Each row of a before or after table is a point. The points were changed in one or more steps. Then noise was added and the rows were shuffled. The steps act on columns, c1 being the first. Name the steps. A step turns or swaps two columns, mirrors them in a line or flattens them onto one, adds a multiple of one to another, or multiplies or shifts one. Angles are multiples of 10 degrees, from the lower column toward the higher: turns from -170 to 170, lines from 10 to 170 but not 90. Use the fewest steps. Two steps may share a column if one is a turn and the other turns, adds or multiplies; they go together, in the order done. Otherwise the lowest column goes first.
(in the rows, 128 means zero)

Before, 8 rows:
[[133 139 113]
 [102 126 121]
 [148  90 163]
 [165 122  17]
 [126 179 144]
 [131 171 170]
 [157  57 101]
 [196  97 158]]
After (8 x 3):
[[199 125 219]
 [107 127 152]
 [185 101  79]
 [140 140 140]
 [112 174  90]
 [162  54 147]
 [125 185 115]
 [132  88  91]]
Steps: mirror c1 and c3 in the line at 170 degrees

Before:
[[115  76 113 152 141 161]
 [165 141  80 133 133  71]
 [152 123  96 144 141 110]
 [144  72  96  90 149 134]
 [173 112 120 131 142 122]
 [ 66 168 128  53 126 131]
 [163 111 120 153 201  68]
 [118  49  91 163 126 117]
 [ 52 120 249  85 118 134]
 [113 168  85 101 236 207]
 [159 127 104  31 128 140]]
After:
[[ 99 128 218 210 179 115]
 [ 89 106 116 121 119  79]
 [161  77 102 129 108  70]
 [142  67 156  90 143 146]
 [137 113 112 103 117 135]
 [ 62 153 123 200 126 162]
 [122 113 133  84 125 111]
 [105 213 143 145 138 124]
 [123  88  92  88 112 170]
 [ 30 133 112 118 115 121]
 [157 132 122 137 126  69]]
Steps: turn c1 and c4 by -100 degrees; mirror c2 and c6 in the line at 30 degrees; flatten c3 and c5 onto the line at 30 degrees

Before (10 x 8):
[[142 106 154  83 177 150 170 113]
 [100  89 118 102 114 152 117 148]
 [ 87 150 138 147  76 133 124 124]
 [116 183  70  58 129 110 171  38]
 [114 121  97 141 122 167 134 189]
 [147 162  96  51 127  96 113  63]
 [ 92  93 104 198 106 189  88 137]
 [122 157  87 111 140  61 138  77]
 [204  93 140  97 132 169 173 138]
 [ 72  65  94 181  65 148 125 151]]
After:
[[ 93 126 142 129  92 151 124 126]
 [121 146  88  99  54  58 137  69]
 [114 185  69  61  34 118 173  43]
 [100 127 114 129 107 155 110 145]
 [112 120  99 141  84 171 128 187]
 [ 90  78 105 185  93 191  83 134]
 [140 187  98  67  67 100 113  59]
 [143 140 151 113 221 133 162 114]
 [ 76  77  94 189  21 161 124 150]
 [205 127 141 129 167 167 177 132]]
Steps: flatten c2 and c4 onto the line at 130 degrees; turn c5 and c6 by -20 degrees; add 1.5 times c3 to c5

Before:
[[135 153 164  89 112 126 102 137 128]
 [128 141 128  68 122 103  91  56 148]
 [152 119 162  70 137 143  91 135 117]
 [172 128 154 145 136 114 103 133 121]
 [144 134 131  72 114 117  90 128 107]
 [176 144 159 108 119 104 143 138 112]
 [127 124 154 141 109 113 172 137 116]
 [121 134 113  88 194 103 124 137 112]]
After (8 x 9):
[[173 129 139 160 157 117 122 131 119]
 [177 143 121  89 161 102 126 139 116]
 [131 142 119   6 121 103 130  54 145]
 [132 148 112  50 164 128 127 138 125]
 [150 119 138  12 159 142 124 136 112]
 [149 135 117  15 128 121 116 125 100]
 [128 124 106 150 156 112 126 138 125]
 [121 135 196  49 111 102 123 139 111]]
Steps: swap c3 and c5; multiply c4 by 2; flatten c7 and c9 onto the line at 80 degrees

Before (9 x 12):
[[188 125 145  97  55 176 153 167 135 158 137 185]
 [ 75 143 114 117 110 159 153 166 120 133  89 122]
 [167 115 136 113 149 156 102  82 150 127  97  99]
 [111 102 133 130 130 171 119 109 167 118 118 187]
 [126 199 182 112 134  87 209 126 138 147  96 176]
 [ 69 130 174 100 141 195  76 193 132 156 178 117]
 [147 162 150  45 126  98 125  97 151 127 127 137]
 [134 105  92 154 159 183 129 129 178 104 131 129]
 [155 101 166 109 249 133 168 162 114 165 146 142]]
After, 9 rows:
[[188 123 144 164 125  37 153  96 139 158 139 184]
 [147 162 148 204 153 141 129 174 153 125 130 139]
 [109 103 133 127  89 110 116 152 169 117 124 188]
 [139 105  90 100  65 127 130 119 178 104 131 128]
 [120 201 182 141 159 152 208 138 136 145  98 176]
 [155  99 169 150  65 232 167  99 113 166 148 145]
 [167 116 134 134  96 135 102 175 149 125  98 101]
 [ 75 145 112 145 111  99 157  93 119 129  89 123]
 [ 68 133 173 165  63 104  75  73 129 158 176 119]]
Steps: turn c4 and c8 by -170 degrees; turn c5 and c6 by 120 degrees
